Rows are points. The ring and each string are closed loops that go straight from each point to the next, and from the last back to the first. Before rounding, they use only three directions, however many columns there are. Count how often each string passes through the ring. Passing back the other way cancels.
In the rows, 128 means zero.

Ring:
[[160 101 134 101]
 [161 141 113 119]
 [125 158 107 138]
 [ 93 152 110 146]
 [ 60 120 114 144]
 [ 63  87 122 129]
 [ 90  71 134 113]
 [137  80 141 100]]
String:
[[191 112 106 101]
 [200 106 137  90]
 [176  90 171  86]
 [159  65 149  86]
 [138  71 106 102]
 [125  98 111 116]
 [126 108 124 116]
 [152 106  96 113]]
Times through: 0
String (13 x 4):
[[175  95 152  91]
 [155 103 165  98]
 [131 112 143 113]
 [137 108 104 117]
 [161 112  88 113]
 [125 117 122 121]
 [140 130 151 115]
 [181 148 129 113]
 [198 150 107 112]
 [174 130  93 115]
 [144 117 108 117]
 [163 108  93 110]
 [189  95 106  95]]
Times through: 0

Ring:
[[179 157 148 123 143 103 132 102 141]
 [161 202 160 138 145  94 127 123 138]
 [126 196 148 139 146  98 120 135 124]
 [ 86 153 127 132 144 112 116 139 105]
 [ 70 108 117 124 138 127 118 136  96]
 [ 85  63 116 114 131 139 127 121  99]
 [123  67 119 108 134 133 132 104 113]
 [169 119 134 114 141 113 133  96 134]]
String, 14 rows:
[[ 87 128 163 142 124 131 132 147 109]
 [108 129 132 126 139 118 124 126 113]
 [ 92 123 106 118 148 115 115 124 103]
 [ 69 107  80 109 154 117 106 124  91]
 [ 42  79  74 108 149 128 106 131  79]
 [ 66  76  87 108 145 129 113 123  89]
 [ 41  34  95 109 132 149 120 130  80]
 [ 62  51 143 127 116 154 135 139  94]
 [ 95  92 150 130 123 138 134 132 108]
 [116 120 138 126 135 122 128 123 116]
 [100  86  93 105 147 122 117 110 103]
 [ 68  59  85 104 143 134 116 118  89]
 [ 37  56  92 112 137 142 115 135  79]
 [ 53  96 128 129 130 137 122 146  91]]
Times through: 2

Ring (9 x 14):
[[180 175 128 132 156  78 113 123  95 133 111 121 146 139]
 [144 209 136 125 158  87 118 115  91 139 123 120 141 141]
 [101 214 140 115 158 100 129 117  98 143 137 121 133 140]
 [ 60 175 143 104 156 116 149 135 122 142 151 122 126 135]
 [ 61 125 141 103 154 119 158 153 139 138 151 123 126 131]
 [ 89  85 131 108 151 114 157 162 147 132 142 123 129 127]
 [135  68 119 117 150 101 148 162 143 128 127 124 134 125]
 [174  81 113 127 150  88 134 152 129 126 114 123 140 127]
 [194 131 119 133 153  78 118 135 107 129 107 122 146 134]]
String:
[[143 145 155 124 160  89 125 148 116 130 123 119 150 143]
 [143 150 131 123 155  92 129 136 112 134 124 122 140 135]
 [150 159 109 123 151  92 129 122 105 137 122 124 131 130]
 [132 151 134 120 155  95 132 137 115 134 127 121 139 136]
 [141 188 172 126 165  84 115 140 103 133 123 117 157 151]
 [159 242 138 130 160  79 107 104  76 141 118 119 145 146]
 [155 232 110 127 153  85 115  95  77 144 120 123 132 136]
 [146 193 105 123 151  91 125 107  93 141 123 124 128 130]
 [134 170 150 122 159  91 125 137 109 134 126 120 146 142]
 [154 196 163 129 164  81 112 132  96 134 119 118 155 150]
 [202 221 134 139 160  67  98 108  74 135 103 119 153 146]
 [179 177 154 134 162  75 109 134  97 130 111 118 157 147]
 [148 149 163 126 162  86 122 150 115 129 121 118 155 146]
 [139 144 123 121 153  94 133 135 114 134 125 123 136 132]
 [198 148  89 132 147  79 120 115  97 134 106 125 133 126]
 [227 146 113 141 153  66 106 126  94 128  96 122 151 136]
 [200 147 156 138 162  70 107 145 104 125 104 118 163 147]]
Times through: 0
String, 17 rows:
[[234  83  89 139 147  72 120 138 113 124  94 125 143 124]
 [218 131  79 136 145  75 118 117  98 131 100 125 134 123]
 [235 169 117 144 155  62  99 118  85 129  93 121 153 139]
 [180 190 166 135 165  72 104 135  94 130 110 117 163 152]
 [135 169 154 123 160  90 124 139 109 134 126 119 148 144]
 [132 176 114 119 152  96 131 119 103 140 128 123 129 131]
 [111 230 104 115 151 100 130  95  86 148 135 124 119 131]
 [ 58 249 143 106 158 111 136 107  95 150 152 121 124 140]
 [ 48 211 120 101 152 120 150 112 108 150 156 124 113 130]
 [ 67 166 117 104 150 117 153 127 121 144 150 124 117 127]
 [ 21 138 136  93 152 132 169 147 142 143 165 124 115 127]
 [ 32  96 169  97 158 127 166 178 159 134 160 121 133 136]
 [ 93 108 170 112 161 106 145 171 142 129 139 119 147 141]
 [120 118 123 116 152 102 143 145 128 134 132 123 132 129]
 [141  67  79 116 141 104 153 144 137 132 126 128 118 113]
 [176  38  91 124 144  93 145 159 142 124 114 126 132 117]
 [192  63 124 131 152  82 130 163 133 121 108 122 149 130]]
Times through: 2

Ring, 6 rows:
[[170  64 140 101 149 139 141 161  89 130 130 152 111 119]
 [171 128 145  87 137 115 138 170 119 135 125 102 105 124]
 [150 167 124 110 127 115 121 155 134 125 107  84 103 135]
 [121 174 112 144 112 129 101 130 142 106  89 105 110 154]
 [118 105 103 161 125 156 103 118 110  99  93 159 116 148]
 [141  59 107 143 146 160 122 133  84 111 110 171 113 128]]
String (19 x 14):
[[131 132 125 136 119 137 111 134 126 110 101 134 114 148]
 [130 134  92 146 134 141 109 131 114 109  95 116 105 135]
 [120 169  63 159 137 137  99 125 121 106  83  84  95 133]
 [121 199  96 144 116 122  99 132 147 109  85  77 102 149]
 [139 161  72 137 147 129 112 142 114 118  95  73  92 121]
 [146 124  94 130 146 136 120 145 105 119 105 106 100 122]
 [137 146 137 123 115 127 115 143 135 115 104 121 114 149]
 [122 199 143 129  94 115 102 136 165 109  92 100 116 167]
 [111 211 140 141  86 117  93 128 173 103  84 102 118 176]
 [123 163 146 134  98 127 104 133 151 107  96 130 121 166]
 [126 145 136 136 108 133 107 133 138 108  98 135 118 158]
 [105 156 136 157  92 140  93 116 150  95  86 151 126 176]
 [100 127 108 175 107 157  90 106 128  89  82 165 122 166]
 [ 99 100  97 184 116 168  91 101 112  87  83 181 123 160]
 [111 112 135 159 103 153  99 115 128  95  93 179 128 168]
 [123 126 151 138 101 140 107 129 136 104 101 162 127 165]
 [110 107 120 165 111 157  99 113 120  94  91 176 125 162]
 [101 112 101 179 113 162  92 105 118  89  83 171 122 161]
 [109 153 156 148  85 137  96 120 155  97  91 159 131 181]]
Times through: 0
String (20 x 14):
[[168  34  95 121 174 156 140 152  59 127 126 154 102  99]
 [165   7  97 128 175 167 140 147  49 123 127 179 106 101]
 [149  41 132 129 142 159 129 140  83 115 120 189 120 131]
 [142  82 147 126 123 146 123 139 109 113 114 173 123 145]
 [144  93 138 125 128 142 123 142 110 115 113 157 118 140]
 [152  77 109 126 150 147 128 145  88 120 115 145 107 120]
 [170  27  89 121 180 158 142 153  53 128 127 154 100  94]
 [187   9 131  93 173 151 156 169  56 137 143 171 108  97]
 [188  47 159  79 154 133 155 175  84 140 144 154 112 111]
 [195  58 136  75 169 129 158 181  77 146 144 125 101  96]
 [174  90 116  99 159 131 141 166  90 135 126 113  99 107]
 [155 118 136 109 132 128 128 154 116 124 116 123 110 133]
 [154 142 174  95 109 115 127 159 142 125 119 126 119 151]
 [171 150 188  71 112 102 138 176 145 137 129 107 116 144]
 [193 124 155  61 148 104 153 190 113 150 139  84  99 110]
 [186  97 121  83 165 121 149 178  90 143 133  96  95  99]
 [177  89 121  94 159 129 144 169  90 137 129 113 100 107]
 [149 114 136 116 129 132 125 149 116 120 114 132 112 137]
 [146 120 151 115 118 130 122 147 126 118 113 140 118 146]
 [159  79 105 120 157 144 132 151  85 124 118 133 103 113]]
Times through: 0

Ring:
[[142 186 163 124 135 138 142 141 133 123 116 125 126 131]
 [122 202 157 131 128 139 140 124 146 114  96 131 120 117]
 [ 99 198 121 123 114 119 138 102 151 117  82 144 117  78]
 [107 167  90 103 112  97 137 106 135 136 104 147 125  60]
 [129 142  73  84 121  87 134 125 118 148 137 140 142  64]
 [160 126  76  73 138  91 131 154 102 152 174 126 160  88]
 [173 127  97  77 145 101 133 166  99 151 180 120 160 109]
 [169 151 143 101 144 123 140 163 109 142 156 119 143 134]]
String:
[[124 185 124 115 127 122 136 124 139 122 111 132 130  98]
 [110 209 114 120 128 129 127 116 156 101 103 129 137  92]
 [105 209 110 120 124 126 128 111 158 102  98 132 135  85]
 [118 190 105 110 127 118 129 121 145 115 114 131 139  87]
 [122 166 129 113 117 110 145 118 128 141 103 144 116  89]
 [101 168 135 122 101 104 154  96 132 148  73 159  94  71]
 [ 89 177 112 119  99  99 147  87 142 139  70 159 101  54]
 [111 164 117 111 110 102 146 107 130 144  94 151 111  72]
 [127 166 112 105 123 109 138 125 128 135 119 137 130  87]
 [124 178  87  99 130 111 126 127 139 118 130 129 149  81]
 [102 182  76 102 117 101 128 105 146 120 107 141 138  57]
 [ 83 186  75 108 104  95 133  86 151 124  83 153 122  39]
 [ 83 174 109 119  94  95 149  81 141 143  63 164  96  47]
 [109 167 126 116 108 105 148 105 131 144  88 152 106  75]
 [ 97 177 130 123 102 107 150  94 138 140  71 157  98  69]
 [ 77 203 130 135  98 115 146  79 157 123  50 159  94  62]
 [ 86 219 117 130 114 126 132  93 166 101  72 142 119  74]
 [107 215 105 119 129 130 123 115 161  95 104 127 142  88]
 [125 193 106 109 134 124 126 129 146 109 123 124 147  96]
 [111 221 119 124 133 138 123 120 163  90 104 123 142 101]
 [114 218 133 128 132 140 129 121 159  96 100 125 135 107]
 [128 192 120 113 134 128 130 131 143 112 121 125 141 104]
 [128 180 142 119 125 124 142 126 133 129 107 135 121 106]
 [124 182 164 129 120 128 150 121 133 134  91 141 106 111]
 [113 212 194 150 119 148 151 113 150 116  66 139  96 126]
 [115 223 164 140 130 150 136 121 159  98  87 127 121 123]
 [107 231 179 150 124 155 141 112 164  97  69 132 109 123]
 [107 206 182 146 114 140 152 106 149 121  63 145  93 113]
 [122 180 145 122 120 122 145 119 134 132  97 140 114 101]]
Times through: 0

Ring:
[[135 152 139 158 136 108 100 130 167 165 137  94 167 108]
 [181 165 140 172  65 126 128 149  86 150 137 136 135  98]
 [176 161 132 172 101 154 136 143  85 139 117 143 138  76]
 [139 135 126 145 151 160 137 126 130 122  93 143 139  86]
 [100 101 132 104 152 126 134 113 182 110  89 143 128 135]
 [ 99 122 136 126 170 107 104 114 208 146 116 100 160 128]]
String, 25 rows:
[[163 144 145 147  49 103 131 145 107 141 136 143 121 131]
 [199 177 147 182  24 107 124 160  68 163 158 133 133 107]
 [183 179 137 190  95 135 116 148  93 166 142 115 157  76]
 [155 151 135 158 110 132 124 136 121 144 122 128 144  98]
 [176 148 140 153  48 126 144 148  79 130 125 160 114 114]
 [208 171 136 180  39 151 150 159  34 134 126 166 116  81]
 [198 179 127 194 103 177 139 149  55 143 116 145 143  48]
 [173 144 133 152  75 148 151 143  77 119 108 167 115  98]
 [147 136 134 142 110 135 135 133 123 128 110 144 130 108]
 [142 146 127 157 161 157 126 126 136 136 103 126 153  78]
 [132 139 117 153 203 186 133 118 141 123  79 133 156  58]
 [123 107 127 113 134 151 152 121 137  96  78 169 113 116]
 [125 113 133 117 119 130 141 124 145 111  96 154 120 127]
 [125 127 132 134 145 133 126 123 157 130 104 130 142 110]
 [ 94 108 128 113 188 135 124 108 197 119  87 126 146 118]
 [ 76  79 134  78 156 110 135 105 211  99  82 147 119 162]
 [102  98 138  98 121 105 133 118 180 112  99 145 119 155]
 [113 115 137 117 130 112 125 121 173 126 108 132 133 136]
 [116 136 132 144 177 128 107 118 184 148 113 102 166 102]
 [118 135 134 142 164 122 108 120 181 148 116 105 161 108]
 [117 123 141 125 121 100 116 124 176 140 122 119 141 139]
 [110 138 141 142 155  91  90 121 206 167 138  81 173 127]
 [125 161 136 170 181 114  83 123 193 182 141  66 193  91]
 [137 163 134 173 170 126  93 127 170 174 135  81 184  82]
 [145 139 139 144  99 116 124 135 134 140 124 131 136 119]]
Times through: 0

Ring (7 x 14):
[[123  98 137  84 132 152 135 185 116 123 140  93 148 156]
 [123 135 118 102 108 125 138 117 110 148 142 117 152 149]
 [120 158 109 117  94 108 137  74 117 151 141 134 152 135]
 [115 172 106 134  87  91 133  47 143 137 133 148 150 115]
 [114 153 121 124 101 110 128  82 151 113 132 135 147 111]
 [117 118 143  96 124 150 126 148 140  91 138 109 145 119]
 [121  93 150  79 139 169 129 195 125  95 141  89 145 140]]
String, 26 rows:
[[120 118 138  91 123 151 130 149 123 109 142 106 148 132]
 [117 105 132 104 128 128 132 169 149 114 128 104 145 144]
 [120  85 146  84 142 156 131 208 136 102 133  87 144 150]
 [123  64 159  63 156 186 130 249 118  94 141  68 145 159]
 [126  81 160  56 146 200 130 220  94  97 153  75 148 150]
 [127  83 155  57 144 194 132 216  90 107 153  76 149 156]
 [123 117 139  83 123 161 132 151 106 115 148 103 149 137]
 [120 127 125 105 115 127 134 131 128 129 136 115 149 140]
 [120 126 114 113 113 107 139 132 133 149 130 116 149 155]
 [122 128 106 114 109  99 144 127 123 168 131 117 151 167]
 [126 130 120  94 111 136 140 127  96 153 146 111 153 156]
 [127 131 126  83 112 154 138 127  82 147 154 109 154 151]
 [125 128 137  79 117 168 133 134  89 123 156 106 152 136]
 [121 130 130  95 115 144 133 128 114 123 144 113 150 135]
 [119 132 113 116 109 105 138 120 136 145 130 121 149 148]
 [120 124 110 116 113 100 141 134 134 156 128 116 149 161]
 [125 101 124  90 127 134 141 179 110 150 137  95 150 174]
 [128  87 149  60 140 187 135 208  86 120 153  79 150 162]
 [123 110 142  79 127 166 132 165 106 112 148  98 149 140]
 [120 116 130 100 122 134 133 150 131 122 135 108 147 143]
 [117 107 123 112 125 110 135 165 154 128 122 107 145 153]
 [119  84 141  92 141 143 132 208 146 107 128  89 144 153]
 [124  66 176  46 159 222 123 249 104  66 153  64 145 138]
 [123  84 169  54 148 210 124 215 103  73 154  77 146 131]
 [122 102 153  73 134 181 127 179 113  90 149  92 147 130]
 [120 121 137  91 121 152 130 143 120 110 144 108 148 131]]
Times through: 4
String:
[[114 186  90 151  76  61 137  19 150 160 127 161 151 121]
 [114 163  96 145  90  66 138  61 157 156 122 147 149 134]
 [118 140 118 114 106 114 134 105 134 132 135 125 149 133]
 [122 148 124 100 103 139 133  94 106 130 149 124 152 127]
 [125 162 116 100  94 135 137  71  88 149 155 130 155 132]
 [123 157 106 113  94 109 141  77 104 165 143 132 154 146]
 [118 146  98 132  98  77 142  93 141 167 125 133 150 154]
 [119 136 110 121 107  98 139 112 138 149 128 124 149 148]
 [120 129 109 116 110 100 141 124 132 156 129 119 150 158]
 [125 112 119  95 120 128 143 158 106 158 139 102 152 171]
 [127 107 134  78 127 159 138 171  93 137 148  94 151 160]
 [127 109 146  66 128 185 132 168  83 115 158  92 151 143]
 [121 124 127 100 117 134 134 136 123 127 139 112 149 141]
 [118 124 110 122 113  93 139 133 148 149 123 119 148 156]
 [123 111 120 100 122 122 141 160 120 150 133 104 150 167]
 [127 108 130  81 125 152 139 168  95 144 146  96 152 164]
 [127 117 135  77 122 165 136 153  87 133 153  99 152 151]
 [122 128 133  90 116 151 133 132 108 122 147 110 150 135]
 [119 136 114 115 107 109 137 113 132 143 133 123 149 144]
 [119 148 101 128  98  85 141  90 136 162 128 133 151 149]
 [119 165  92 135  87  74 143  59 131 175 130 143 153 147]
 [117 152 104 131  97  86 138  83 144 152 128 136 150 139]
 [119 141 121 109 107 124 133 105 125 130 139 123 150 131]
 [121 158 120 106  97 131 133  75 109 132 148 131 152 121]
 [118 187 101 131  78  94 135  21 123 150 142 154 153 114]
 [114 189  91 151  75  63 137  14 149 158 128 162 151 118]
 [113 178  93 151  81  61 137  32 158 154 124 157 150 122]
 [115 157 107 133  95  88 135  73 149 141 128 140 149 128]
 [119 146 123 108 104 127 132  96 125 124 141 126 150 124]
 [119 172 119 111  90 129 130  50 112 126 150 140 152 108]
 [116 187 100 138  78  85 134  19 135 147 137 157 152 112]]
Times through: 1

Ring:
[[140  98  93 123  80 122 134 120  99 134 166 137 173 142]
 [134  84  90 131  69 122 142 118 115 130 178 112 179 136]
 [127  86  98 135  76 122 144 115 129 127 174  99 167 129]
 [114 107 126 137 113 124 140 108 147 125 148  98 127 120]
 [111 127 144 135 143 125 134 103 147 126 128 112 103 120]
 [117 155 161 127 181 126 124  98 129 132 103 148  83 130]
 [124 160 157 121 182 125 120 100 113 136 101 166  88 136]
 [132 149 139 117 157 124 118 109  99 139 113 173 110 141]
 [139 124 113 117 116 123 123 118  93 138 138 162 144 143]]
String:
[[147  76  85 141  73 121 156  96  98 130 204 114 215 158]
 [144  66  70 133  42 121 149 118 103 130 202 108 213 145]
 [130  76  76 121  37 121 132 142 120 131 172 109 173 121]
 [126  98  96 119  70 122 126 137 121 132 150 122 146 120]
 [124 108 107 119  88 123 124 133 122 132 140 129 133 120]
 [126 111 104 114  84 122 118 140 117 135 134 138 129 118]
 [128 123 109 108  95 123 111 143 108 138 122 156 120 121]
 [119 122 119 116 106 123 118 134 127 133 123 135 111 115]
 [135 134 132 126 148 124 130  99 101 135 134 157 133 147]
 [143 159 150 124 189 124 127  84  80 140 120 190 125 164]
 [136 169 157 118 194 125 118  93  88 141 101 194 100 153]
 [127 174 161 111 191 125 108 108 100 141  84 192  75 137]
 [113 145 138 110 134 124 106 136 130 135  94 151  75 109]
 [125 130 130 123 133 124 125 113 118 133 126 144 117 131]
 [136 144 140 124 162 124 128  95  96 137 126 168 125 151]
 [148 161 146 120 187 124 125  86  71 142 120 200 129 168]
 [143 149 131 112 153 123 116 110  78 143 118 192 126 152]
 [151 138 120 117 142 123 125 103  68 142 138 189 153 163]
 [150 128 122 129 145 123 138  87  77 138 155 170 167 169]
 [146 121 118 130 134 123 139  91  85 136 158 158 167 162]
 [158  97  89 129  92 121 145  98  71 137 187 154 209 170]
 [143  69  67 126  34 120 140 130 101 132 193 116 205 139]
 [123  70  75 123  27 121 132 148 134 128 172  93 167 110]
 [120  91  98 125  68 122 131 134 135 128 155 105 145 114]
 [129 115 120 129 118 123 135 108 117 131 147 131 142 136]
 [116  90  99 126  66 123 131 136 143 127 153  97 139 109]
 [119  69  85 133  42 122 142 133 146 124 179  78 167 112]
 [132  66  84 142  55 122 156 109 128 124 200  84 198 136]
 [142  82  96 144  89 122 158  90 107 128 197 109 202 156]
 [142 108 115 138 125 123 149  86  98 132 172 135 177 159]]
Times through: 2
String (29 x 14):
[[119 162 155 113 171 125 110 117 118 137  88 169  73 124]
 [134 180 164 113 205 125 111  98  88 143  87 203  83 150]
 [149 163 151 124 197 124 129  77  71 142 122 199 131 173]
 [144 157 139 114 169 124 118 102  77 143 114 197 121 157]
 [133 137 120 108 121 123 110 132  96 140 115 173 116 132]
 [126 120 111 112  97 123 115 138 114 136 126 147 121 120]
 [123 115 114 119  99 123 122 130 124 133 133 132 124 120]
 [142 120 115 126 122 123 134 103  92 136 152 155 158 152]
 [158 113 105 129 121 122 143  89  67 139 174 168 195 175]
 [147  85  76 121  56 121 135 127  88 136 180 138 196 146]
 [133  79  76 121  41 121 131 141 114 132 172 115 175 124]
 [137  69  69 126  33 121 139 133 111 130 189 108 196 132]
 [145  84  89 136  78 121 150 102  98 131 192 122 202 154]
 [146  88  95 140  92 122 154  92  98 130 193 122 202 159]
 [134  63  78 141  47 121 155 112 124 125 203  86 204 137]
 [116  64  83 135  35 122 144 134 152 122 182  68 168 109]
 [111  91 104 127  68 123 131 137 153 125 149  89 129 103]
 [123 114 121 128 114 123 132 114 127 130 142 123 131 127]
 [129 112 128 141 133 124 148  87 122 128 160 118 151 145]
 [122 113 136 147 142 124 152  82 137 124 158 104 141 139]
 [104 115 141 141 130 125 140 104 165 122 135  87 104 111]
 [ 99 118 136 129 116 125 126 127 168 124 119  94  85  96]
 [110 119 128 124 112 124 123 128 147 128 123 114 100 107]
 [131 133 139 133 155 124 137  90 112 132 138 144 131 146]
 [123 160 171 136 207 126 135  74 121 132 113 152  95 147]
 [127 163 170 134 209 126 134  73 111 134 112 162 100 152]
 [131 175 179 133 230 126 131  66 102 136 104 178  94 159]
 [119 182 182 122 221 127 116  91 117 136  79 177  59 136]
 [113 170 166 114 185 126 107 115 126 136  77 168  55 119]]
Times through: 3

Ring (6 x 14):
[[192 108 157  78  95 115 129 122 140 114 119 152 138 104]
 [201 146 131 114 133  92 140 118 143 101 137 125 150 119]
 [154 167  96 148 171  75 139 121 141 122 152  84 152 150]
 [ 76 121 111 138 143 111 119 132 130 164 129  79 122 164]
 [ 79  80 141  91  99 133 108 135 129 173 110 117 113 143]
 [143  81 157  63  83 127 115 130 136 146 110 151 126 113]]
String (26 x 14):
[[151 102 156  97  96 129 125 126 134 129 114 132 124 120]
 [154  80 178  79  70 148 120 127 133 128 101 151 115 108]
 [172  71 167  32  67 124 114 129 140 140 108 178 133  95]
 [148  90 142  57  96 109 116 130 139 149 120 150 137 115]
 [136 103 135  85 110 110 119 129 137 147 123 130 133 127]
 [122  86 159  93  88 140 117 130 131 145 107 130 115 126]
 [112  55 175  58  60 154 106 134 130 160  94 153 108 115]
 [127  62 161  42  70 132 107 134 135 161 105 161 122 111]
 [150  97 135  60 104 101 117 129 140 149 125 147 141 117]
 [164 104 135  62 106  98 121 127 142 140 127 149 145 114]
 [202  88 164  38  76 113 122 125 143 122 115 179 143  89]
 [193  92 177  70  73 134 127 123 138 111 107 164 128  96]
 [171 100 172  98  85 139 128 123 134 114 108 141 121 111]
 [226 137 152 102 112 104 142 116 144  87 129 144 148 102]
 [241 178 110 119 160  60 151 113 151  83 157 123 173 115]
 [186 162 103 121 160  68 140 120 145 113 152 108 161 133]
 [149 129 132 122 127 109 131 124 136 126 129 110 134 134]
 [154 143 125 137 140 103 135 122 137 119 134 101 137 139]
 [183 196  80 162 195  52 149 117 146 105 167  76 168 151]
 [188 204  67 157 206  36 150 117 148 107 175  76 177 152]
 [173 172  87 131 176  57 140 121 145 120 160  95 165 143]
 [146 127 129 118 128 106 129 125 137 130 129 111 135 135]
 [171 136 140 130 125 112 137 120 137 109 128 113 134 128]
 [231 167 123 121 147  76 149 114 147  84 148 124 163 114]
 [232 157 120  97 141  69 144 116 149  94 148 137 168 109]
 [175 128 129  95 124  95 131 123 142 123 133 130 146 121]]
Times through: 4
String (30 x 14):
[[129  76 169  79  75 145 115 130 131 144 102 143 113 118]
 [122  89 156  93  91 136 117 130 131 146 109 129 116 127]
 [117  93 150  98  98 132 118 130 132 148 112 123 118 132]
 [108 105 118  88 124 100 115 132 136 164 129 117 135 141]
 [ 66  92 117  94 120 113 107 137 131 184 122 105 122 154]
 [ 38  82 130 116 112 138 105 138 124 188 111  90 104 163]
 [ 53  90 139 131 110 145 111 135 123 172 109  88 101 161]
 [111 110 135 118 118 122 121 129 132 147 120 106 122 143]
 [105 129 109 127 145  98 123 129 134 153 135  91 134 154]
 [ 94 149  81 141 174  76 125 129 136 160 150  71 144 169]
 [113 133 107 128 148  95 125 128 135 149 137  91 137 153]
 [123 120 127 118 127 111 124 128 134 142 127 106 130 141]
 [103 140  96 134 159  86 125 129 136 155 143  82 140 160]
 [ 44 135  87 161 168  99 118 134 128 178 139  52 124 186]
 [ 43 101 128 147 125 139 113 135 123 174 114  73 102 171]
 [ 80  96 141 124 110 138 115 132 127 160 112  98 109 151]
 [105 105 134 111 116 122 119 130 132 153 120 108 122 143]
 [105 112 113  99 132  98 117 132 136 163 132 108 135 146]
 [119 107 128  98 119 110 119 130 135 152 125 116 131 137]
 [110  91 127  70 110 106 111 133 136 168 123 130 133 133]
 [116  63 155  45  75 129 105 135 134 168 107 155 122 117]
 [145  69 157  36  74 122 110 132 138 155 110 167 131 106]
 [162  68 172  40  64 133 114 129 137 141 104 173 126  98]
 [157  78 175  68  70 142 119 127 134 132 103 156 119 106]
 [148 102 150  91 101 122 123 127 136 134 117 133 128 121]
 [175 112 137  73 110  99 125 125 142 130 128 145 145 113]
 [196 101 151  50  92 103 125 124 144 123 122 167 147  97]
 [178 108 139  65 105  99 124 125 142 130 127 151 146 109]
 [182  91 154  45  86 109 120 127 142 132 118 168 142  99]
 [156  62 181  44  56 144 113 130 135 140  98 172 119  98]]
Times through: 4
